Each row is a point. A path goes straight from each point to the next, and from the last back to the first. The post is the endless flat space through its rows: a point in 2 columns, a line in 3, a plane in 4, and so on, so that a path can go around it. How many times does the path go around the post? Going back the other way cancels.
In the rows, 128 means zero.

Post, one row:
[[134 110]]
Path:
[[ 81 128]
 [113  69]
 [144  76]
 [187 110]
 [153 130]
 [121 151]
 [103 110]
 [ 59  78]
 [ 59 146]
 [106 168]
 [104 117]
 [ 89  71]
 [146  67]
 [159 107]
 [180 164]
 [104 150]
 [ 72 110]
 [ 92  71]
 [152  34]
 [167 103]
 [197 160]
 [118 189]]
Times around: 3

Post:
[[100 174 109  43 134 142  20 167]
 [ 98 118  32 139 106 152 209  68]
 [110  96 116 146 124  43 156  94]
 [133 117  97 126 128 139  76 170]
 [124 174 113 110 121 122 118 174]
 [ 77 129 113 134 145 213 119 100]
 [195 126  98 142 192 158 155 113]]
Path (22 x 8):
[[153  90  99 105 157 103 114 134]
 [142 167 151 148 127 149 179 118]
 [201 249 105  99  72  96 147 184]
 [158 158 130 102 158 146 133 152]
 [154 226 114  64 120 153 137 150]
 [152 143 149 119 175 110  15  78]
 [146  61  16 164 165  90 122  91]
 [157 126  53  72 211 180 138 126]
 [ 36  99 121 122  76 148 178  83]
 [168 120 138 115  98 193  73 211]
 [102 121 113 116  96 144 121 172]
 [167 127 177 129 183 110  99  93]
 [161  94  28 124 143 148  53  64]
 [131 147  82 123  76  99 117 107]
 [135 123  53 153 126 173  74 111]
 [125 149 123 113 178 169  54 178]
 [ 97 161  81 101 142 152 179 130]
 [123  98 114  67 100 119  76 155]
 [117 169 128 123  99 117 161 115]
 [176 121  98 137 178  72 108  58]
 [122 164  70 140 182 196 114 151]
 [134 168  87 106 198 128 180 113]]
Times around: 3

Post:
[[ 64  22 170 171 140 121 179 124 137 146 136 142 108 134]
 [185  95  89  55 148 157  98 131 169 170 162 109 124  95]
 [ 96 137 108 166  61 119  91 159 142 111 142 150 115 189]
 [ 64 133 135 132 108 133 114 116 167  70  83 163 122 187]
 [156 131 145 131 181 159  98 129 141 149 154 122 130 119]
 [134 152 126 165  60 147 159 137 140  93 111 123 124 165]
 [ 93  86 167 128 155 157 188 129 123 216 141  57  96 137]
 [127 159  81 128 116 161 107  88 104 111 157 161 116 108]
 [149 190  92  93 117 144  99 170 111 126 115 167 141 109]
 [ 85 102 107 211 118  89 137 109 150 111  94 160 149 189]
 [140 138 125 105 152 152 131  98 160 174 174 124 188 100]
 [157 134  73 136 150 160 135 139 110 100 174 148 141 161]
 [116 169 118 130 101  91 136 102 116  43 124 137 148 146]]
Path (27 x 14):
[[130  91  87 179 122 161 168  88 120  89 168 112 126 155]
 [ 65 126  93 197  45  93 140 125 124  88 123 178 100 147]
 [112 173 145 155 138 106 124 135 140 102 105 102 169 106]
 [134 133  51 173 132 163 165 116  79  72 128 121 105 206]
 [ 86 153  66 169 134 209 149  97  87  45 158 141  97 183]
 [152  81 110  42 122 171 130 178 205 155 149 135 137 100]
 [143 124 104 113 170 109 130 114 129 143 155 110 104 120]
 [ 80 100 148  91 157 171 167 140 171  77  93 136 111 119]
 [ 62 112 133 118 120 127  44  82 178 161 103 106 147 160]
 [140 111  96 152  98 125 103 109 204  93 138 150 193 151]
 [149 102 114 121 160 143 132 165 172 171 165 121 154 120]
 [167  87  82 124 129 112 181 143 185 132 127 115 134 141]
 [142 121  61 175  98 119  93 153 161 102 186 135 169 153]
 [179 136  60 159 149 166  30 129 162 115 149 126 153 196]
 [ 99 180 129  89  96 137   7 155 165 130  99 164 137 213]
 [ 50 115 121 111 152 151  81 109 140 113 124 156 122 152]
 [136 194  94  97 183  99 111 139 110  49 123 114 134 127]
 [156 125 108  79 122 118 136  51 158  65 151 114  65 149]
 [171  76  91 179 106 109 130 117 140 112 179 136 109 131]
 [ 76  86 119  83 114 145 155 108 153 107 160 128  85  96]
 [121 100 115 242  65 135 144  85 140  89 162 122 135 176]
 [ 66 105 178 143 121 153 157  90 167 103  71 147 192 189]
 [ 68 104 134  89 148 165  63 147 191 192  73 130 138 140]
 [126 139  92 179  76  92 150 155 154 126 118 139 125 107]
 [112 109  60 140 104 124 147  95 132 134 131 151 121 100]
 [ 80  64  89 183 113 182 214  76  80  66 177 134 129 104]
 [161 150 139  98 122 123 124 155 141 142  80 141 187  85]]
Times around: 0
